Each point is reached from the start by the listed moves, each made once or not at all, plus a little noise. Say if it took an odd or an even number of moves. Then give how often each move was made.

Moves:
(1): [  3 -45 -17 -17   8]
(2): [ 23 -24   0  24 -42]
(3): [ -1 -50  70  12   0]
Start: [37 -7 15 13 37]
Points:
[ 59 -82  83  51  -4] => even (0, 1, 1)
[ 41 -53  -5  -4  45] => odd (1, 0, 0)
[ 64 -76  -6  20   5] => even (1, 1, 0)

Moves:
(1): [30 -9 -4 15  1  7 -2 13  7 14 -6  2 13 -6]
(2): [  6  39  -1 -21   2  22  -3  -1  16  21 -10  -8  -1  28]
(3): [ 27  -3 -12  -7 -10   1 -12   7 -15 -13  10   5 -20  -1]
(4): [ 27  17  13  21  -1  -3  -2 -34  -4 -19 -18   7  15  13]
(5): [ 11 -15 -17  -8  24  -1 -16  -2  14  12 -44 -21  10   7]
(6): [ -8  -8   4 -10 -16  21  -9  -7  -3  20 -17  18  -4   7]
(7): [  2 -20  22 -15  24  -8  14  -7   9  -9   4   6  -3  -8]
(8): [  9   2  -9  10  19 -16  10   2  33  -6 -47  17 -26  15]
(9): [ -6  -5  -9   0  -3  19 -32 -13  51 -11  15 -20 -16  25]
(10): [-21  10  -2  -7  10 -15 -42  11   9   8   3  36   2  16]
(11): [  4  -8 -10   5   9  21   0  17 -15 -20  -6  23  -4  10]
Start: [  5  -1  15  -1  19 -38  -6  12  -7  -3  29  31  18  -9]
Points:
[ 21   7  37   9  74 -82 -26 -19  40 -30 -27  93   7  27] => even (0, 0, 0, 1, 0, 0, 1, 1, 0, 1, 0)
[-10 -45   4 -35  67   0 -92  15  59  -4 -15  72   4  47] => even (0, 0, 0, 0, 1, 1, 1, 0, 1, 1, 1)
[ 48 -25   0 -10  71 -24 -95  -5  41 -56  -8  68   4  54] => odd (0, 0, 1, 1, 1, 0, 1, 0, 1, 1, 1)
[ 63 -24 -37   7  71 -42 -66  62  22  -8 -60  93  -5  31] => even (1, 0, 1, 0, 1, 0, 0, 1, 0, 1, 1)

Moves:
(1): [  8  -4   2   3   4   9  -4  15   9  -7  -2  -1 -19  10  10   4  -4 -24
   4 -12   1  -7   6 -13]
(2): [ -7   3   3  22  -4 -16 -21  -1  -1  -2   9  14   7  -1  14  -4  16  -3
 -17 -10  -3  -5 -13  15]
(3): [ 19  16   5   6   6   7  10   5 -32  -2  12   4   9 -16  -3  -4  -2  -1
  -8   7  10 -17   2  -7]
(4): [  3   7  24   4  -8  21   1  -2   8   8  14  -3 -13   3  -7   7   5  -1
  40   2  -8   2   1  27]
(5): [ -3   3  -6   4  10  -6   2  -4   9  -1  14  -3  -3  -5 -19   7   5  11
   8   0 -11   4   5  -7]
(6): [ -6  -4 -11 -14  -4  -3  -3  22   0   2   3   9   4  -7 -12  -2   6  27
   7   9  -6  12   9   1]
(7): [ 16   8  20 -18 -11   0   5  -3   5   9   0   3   7   9  -8 -12  -1   2
  -8  12  -2  16  11  13]
(8): [-21 -20  11  27  13  -9   7  14  -5  -3  10 -17 -26  16  -4   9   7  -5
  17   8 -13 -12   5  -3]
(9): [-13   6  13   5  15  -4  -7  -6  -4  10  -2   9  -8 -13 -11  18 -27   7
 -11   8   1 -16   1  11]
(10): [ -2 -11   1  -3   4 -20   4 -14  -3  -7 -17   3 -16  19 -17  20   5   9
  -3  -8  14   0  -9   1]
(11): [ 25   6 -16   8 -23   1   3   6 -12   8 -10 -14  -1   2  11  15  -3  -3
 -20  11  15  -2 -10   6]
(12): [ -6   3  -8   6 -12  -9   0   3  14   9  -5  18   8   0  -1   4  -3  -1
  -2   8  -9   9  11   6]
(13): [ -4 -18  25   8 -30 -11   6 -14 -14   1 -11   9  22  -1   0  16  -7  21
  14 -19  -8  19 -14  -6]
(14): [ 20 -11   6 -13   3   7 -14   7   9 -14 -13   0   2  13  -4 -17  -1 -14
   1  15  -6 -12  -8 -15]
(15): [  7 -25   5   3   7  -7  20   4 -30   3   1   7   1 -24   1  17  -2 -16
   6   8  18  -2  -4  -1]
(16): [ 13   6   5  15  24 -13  -8 -15  18  -4   4 -18   7  23  -5   4   6   7
   1  -5 -12 -22 -12  15]
(17): [-12   0  -1 -26   1  -5  -9  -7  15  -9 -10  -4 -13  -5   1   1  -4  12
  13   1  26   9  21 -10]
(18): [ 17   2   7   4   4  13   7   3 -18  39   8   1  12   1 -22 -10  -9  -5
  26  -1 -21   2  -2   0]
(19): [ 14   3   2 -14   0  -4 -10 -13 -16  -5   0   4  11   9   0   5  -4  -3
  -4  -3   5  -2 -13   2]
(20): [  3  11 -19 -14 -12 -16  -5 -23  -5 -14 -14  11 -23  -9   9   1  -6   3
  -3   1  -9   7  10  -5]
(21): [ 27   7  -5  25  -2   2   6  -8   3  12  -1   4   0  14   0   1  -9  14
  10  16   6   7 -19   6]
(22): [ 12   5   1  29  -5  14   3  10  -9  -9   8  -2  -6 -12  -1  -5 -12   0
  -4   1   6   9  12  19]
(23): [ -9   4   9   1  12   9   0   6  -5  -2 -10   6   2 -19  13   3   7 -14
  -5  -2   5   7   8  -4]
(24): [ -2   8  12  -7  -9 -27  -1   4  10   1  -9  -2  16   6   3 -22   0  -5
   6  11 -16   6 -22   1]
Start: [  1  10 -17   1  20  15   6  -5  21 -13 -23 -17   1   3  11  11  -5  -6
  -9  -2 -17   2   2   4]
Points:
[-15 -15  45  23  49 -80 -33 -20  23   7 -29 -11  -5  55 -52  57 -15  45
  51 -24 -63 -13 -35  17] => odd (1, 1, 0, 0, 1, 1, 0, 1, 1, 1, 0, 0, 1, 0, 0, 1, 1, 1, 1, 0, 0, 0, 0, 1)
[ 53  55  18 -24  10  -4   4  -7  23  -7 -47  15  21  11  24 -10 -28 -25
  -2  35   8  29   5   1] => odd (1, 0, 1, 0, 0, 0, 1, 0, 0, 0, 0, 1, 0, 0, 0, 0, 1, 0, 1, 0, 1, 0, 1, 1)
[ 95  60  -2  54   3  26 -40  -8   2 -47 -29   3 -16   5  49  27  -6 -59
 -24   9 -24 -29  -6  53] => even (1, 1, 1, 1, 0, 0, 0, 0, 0, 0, 1, 1, 0, 1, 0, 1, 0, 0, 1, 1, 0, 1, 1, 0)
[ 92  51  72  80 -43  -8  -6 -18 -53  35 -39  31  18   6   1  17 -53 -14
  22  65 -66  19 -40  72] => odd (0, 1, 1, 1, 0, 0, 1, 1, 1, 0, 1, 1, 1, 1, 0, 0, 0, 1, 1, 1, 1, 1, 1, 1)

Moves:
(1): [  4 -10  -3  10   7  -5  -7   1  -6  10  13 -14   7  13  -7   3  -5   4
 -10  11   4   2  11 -11   0]
(2): [ -9  12 -14  -3  -1 -15 -15  -6 -10  -4  20  -8  -5   2  15  16  18  25
  -2 -32  10 -20   8  13  13]
(3): [  7  14 -14   7  -9  -7  13  -9 -10 -11 -13   2   3 -11  22  -1   3  32
 -14   7   0   2  -4   9  -6]
(4): [ -8   3  -5 -11   1  -2   2 -13 -14 -21  -4   4  16 -21   0  -6 -11   5
 -13  -4  21  -6   8  -8 -14]
(5): [  9  -7  12  -4   6  -5   3   0  10   4  21  12  12   9  15  16 -16   8
 -12  19 -17 -15  -7   4   9]
(6): [-18   9  -6  -5   3   0  -7  -9   1   4   8   9   0  -8   7  -8  -2  20
  -1  -2  10   0   6  -5   9]
(7): [-12   5   1   7  -1 -16  18  -5  -9   6 -13  -2   8  -5  10   3   2  10
   1  14  -2 -12   7 -13  -5]
(8): [ -2   5 -22  -8  -2  17  26   2 -11  31  15   7 -14   6   4   0  -8   1
   6 -27  23 -13   4 -31  11]
(9): [ 26  39   1  13   8 -11  11  -4  -9  10  15  18  -7 -16  13  24 -17 -10
  10  -2  10 -27   6  21 -21]
(10): [-18 -12   8 -21   4  19 -14  -9  10  23  25 -12 -12  15 -15   6   0  -1
  -7  -7  25  -9 -14  -3  29]
(11): [ 11 -17 -10 -11  -1   6  -7 -25  10 -33  -1 -26 -12 -47  25  -2  -7  18
 -26   5   3   6  24  -4   7]
(12): [ -5 -12  -1   7  -8  11  -2   2   2 -11 -18 -10  -5  -2 -17 -12 -11  -6
  -1  -8  -4  17   9   8  15]
(13): [ 19  28  21  -9   2   5   4  36   2 -13  25 -14 -10  20 -13  16   7 -15
  15  12 -19   8   0   0   3]
(14): [ -4   7  -9 -19  10   1  -4  -1 -10   2 -11  -2   0  16   6 -15  -8   0
   2  -3  -4   6  14  -1  -6]
(15): [ 14  -6   8   6 -13  15  -7  -1  -9   1 -12  -7   1   0 -15  18 -10   1
   4 -11   0  -5  17 -13  -2]
(16): [ -8 -20  -6   4 -15 -11  12  29  11   5 -22   5 -20   5   9   9  -5  -1
   3   0  21   7  -1  12   8]
(17): [  3  -4  -9   8 -23 -16  16   0   6 -13  -2   0   8  -4 -33  20   0  -6
 -30   4 -29   6 -23 -15 -15]
(18): [  0   8  -6   2   5  -5  -2  -6  11  14 -13  18  -2  16   4 -35   1  -2
  15   3  27   0   3  -3   8]
(19): [  3   7 -20  14   7  11  -2  11  -1 -15 -22  -1   3  -7  -7   4  17   7
   2  -2  -1 -10  -5   9   0]
(20): [ -2  -9  12   8  -3   0  10  -9   3   2   8  22 -17  15   6   8   3   3
   5   5  14  -2  -1  11   3]
(21): [-10 -13  -6   2  11 -25 -26   0 -17 -26  -8  -6   5   8 -18 -15  20  -1
  -2  15  -3   6 -25 -16  14]
(22): [14  4 11  0 10 -7 11 -1 21  4 -4 10 -4  1  8 16 -4  1 12  4  3  9 -4  1
  0]
(23): [-17  22  19 -15   3   6  -1  25  19  -7  14  -4 -11  11  -1  18  19  -5
 -37 -26 -12   4 -16 -17  20]
(24): [  3  14  -8   4   0  -1   0  -1   1  -2 -11   9  -3   8  13   4   0 -22
  17  10   3  15   8  10   3]
Start: [  6 -15   8 -17 -13 -26  34  -1   7   2  -4 -13 -16 -11  10   6  -8  -1
 -22   2   2   0 -11  23  -7]
Points:
[  5  91 -11  -4  21 -80  55 -15   9  -3  19  28   5 -27  89  56  -5  87
 -78  -8  59 -73   4  26   6] => even (1, 1, 1, 1, 1, 1, 1, 0, 1, 0, 0, 0, 0, 0, 0, 0, 0, 1, 1, 0, 0, 1, 1, 0)
[-30  11 -55 -60 -22 -10  80  11  62  11 -30  -8 -74 -24  40  18  -7  59
 -95 -39  67  10 -27 -27  57] => even (0, 0, 1, 0, 0, 1, 0, 1, 0, 1, 1, 0, 0, 1, 0, 1, 1, 1, 1, 0, 0, 1, 1, 0)
[ 36   4 -37 -45 -13 -30  63 -10  11 -71  15 -29 -23 -36  10  62  -2  28
 -77  38  10  -2 -44 -20  37] => even (0, 0, 1, 1, 1, 0, 0, 1, 0, 1, 1, 0, 1, 0, 0, 0, 1, 0, 1, 0, 1, 1, 0, 1)
[ -7 -23 -49 -65 -17 -26  22   7  20 -44 -14 -33 -56  -4 -16  34 -27  52
 -56 -31  75 -14   3 -30  80] => odd (0, 1, 0, 1, 1, 1, 0, 1, 0, 1, 1, 1, 1, 1, 1, 1, 1, 1, 1, 0, 1, 1, 0, 0)
[-17 -15 -30 -13 -59 -59  82  24 -19 -44 -16   5 -50  -3 -24  16 -14  26
 -53   1  37  23 -35 -11  17] => even (0, 0, 1, 1, 0, 1, 0, 1, 0, 0, 0, 1, 1, 0, 0, 1, 1, 0, 0, 1, 1, 0, 0, 0)

Moves:
(1): [ 11  -4 -14   3  11  12  -7  -7  -8  -8  -7  -5   4   1   3 -10   4  -5
   6   3   1   3   4  -6  -1]
(2): [ -4 -10   4  -2   2   4  -1  -1  -2   5  -9  -2   0   3   3   4  -6  -8
   6  -4  -7  -7  -9   0  -2]
(3): [-10 -10  -1   4  -4   9  -4   5 -12  20 -14  13  -7 -11 -44  17  12  -7
   6 -17   8  -7  10   7   4]
(4): [ -4   7  -6 -10 -11  -1  -1  -3  -1   4   8  -6  -1 -14   3 -12   7   7
   4  -6 -12  -7 -11   8   2]
(5): [-11  12 -11  -6   4  -3 -11 -14 -16   2  -2  10  12  -5  20  14  -5   9
 -13 -10 -12  11  -6  -1   3]
(6): [  3  -3   5  -7   0  -6   2   0   2  -1   6   3  -7  10   2   2   5   3
  -3 -11   2  -5 -10   2  -2]
(7): [-13  -1  11  -7   5  -7   0  13  -7   2  12   4  -9  -1 -14   0  -8   8
 -12  -7  -8 -10  10 -10   4]
(8): [  1   2 -12  -3 -16 -11 -14  14 -19 -18  -3   0  -1  15  16   8 -18  -6
 -10 -12   3  27 -20   1   0]
(9): [ 10   2  17  -4   7   6  -1   6   6   0 -23   2  14  -3   4  21 -21   0
 -10 -13  13 -10  25  -2  22]
(10): [  4   4   8  -1   7 -15  -1  15  -4  -5 -18 -18  -1 -20  11 -16  22 -13
  -4  -1   6   0  -5 -15   7]
(11): [10  4  7  7  6 -1 -9  0  5  4 -6  9 -6 -4  5 -2  6  0  0  1 -2 -3  0  5
  9]
(12): [  2  -9 -11  -1   0   5  -1  -9   8   2  -3  -4 -10   7  -4  21 -10  16
 -11   1   3   4  13  22  -8]
(13): [ 10   4  -3  -9  -6   4  10  -1 -25  -1  26  -6 -10   0  -4   6 -14  19
   5  -1   0  10  -9  10 -16]
(14): [-13  -9   1   0 -14  18 -12 -18 -17   4 -19 -11  -7  -2   1  -7   3   5
  16 -10  14   0   0   7   0]
(15): [ -3 -13  -6  14 -16  16  14 -14  -6   7  14  -9  -1  -1  -4  -1  -4  -1
   7  -1 -10  -1   7  13  11]
(16): [ -5  13  -7  -9  -8  22  -1  -4 -15   1 -18  -9   5  -2  11  14   7  -9
 -17   4 -11  -9   7  -5  -2]
(17): [-14   2  15  -9  -1 -26 -11  18 -25   8  12 -16  13  11 -11  -6  -2   1
 -15 -23  -7  -1  10   4   0]
(18): [  5   7  -8   6   2  -7 -11  -2  -7  -3 -11  -4   7  -3   9   5  -5   0
   5  -1  -3  -8   6  -8  11]
(19): [  5   6   5   2   1   2  22  -4  13 -10  -2 -10  17   9  -4  -5  -4   3
 -12  13 -19  11   1  -7   0]
(20): [ -6  -5   4   2   2   9 -11   5  -5 -11   6  -5   1  -3  -7   4  13   5
   1   6  -3  -1  -1  -9  -1]
(21): [  0  -3  -1   6   6   1 -16  -7  13  -9   3  -4 -17   2  -4   0   5 -12
   7  -7  13   6  -6   2  -9]
(22): [  1  -8   3  -6   2  -1  14   1 -14 -16   4  -2   3   5 -14  -6  -2  -6
  -8   2   5  -3 -10  17 -12]
(23): [ 26 -18  12   6  -2 -13  -8  -6  17  -4  -4   8   4   8 -10   1   1  -1
 -25   9  10   5   0  -9  -3]
(24): [-10   1 -17   9  -3  23  -2  -7 -12  19  -9 -20  16  -3 -13   4   1   7
  -6  19   1 -10   2   2  15]
Start: [ -7  -2   5  -4  -1  15   1  11  17   6 -13   1  -7   4 -15 -11  -6  -5
   1   9   9  -2  -6   8   8]
Points:
[  1 -11 -40  -4 -53  72 -45 -28 -71   7 -37 -29 -47  -4 -23   6   6  -9
  26 -49  11   5 -31  44  14] => even (1, 0, 1, 1, 0, 1, 0, 1, 0, 0, 1, 0, 1, 1, 1, 1, 0, 1, 0, 0, 1, 0, 0, 0)
[-15 -10 -16  12  -3  58 -44  20 -43 -12 -33 -49 -23  -5 -10  -7  30 -27
 -29   5   3  -4 -20 -13  36] => odd (1, 0, 0, 0, 0, 1, 1, 1, 0, 1, 1, 0, 0, 0, 1, 1, 0, 0, 0, 1, 1, 0, 0, 1)
[-37  36  -7  -9  -8  22 -95  36 -78  17 -89 -47  28 -39 -16  41  22 -23
 -49 -48   6 -15   6  -5  71] => odd (0, 0, 1, 1, 1, 0, 0, 1, 1, 1, 1, 0, 0, 0, 0, 1, 1, 1, 0, 1, 1, 0, 0, 1)
[-14 -49 -14 -14 -16  67 -13 -43 -90  20 -55 -80   7  14 -77  23   8  -2
 -57 -25   8   7 -11  55 -10] => odd (1, 1, 1, 0, 1, 1, 0, 0, 0, 1, 0, 1, 1, 1, 1, 1, 1, 0, 1, 0, 1, 1, 1, 1)
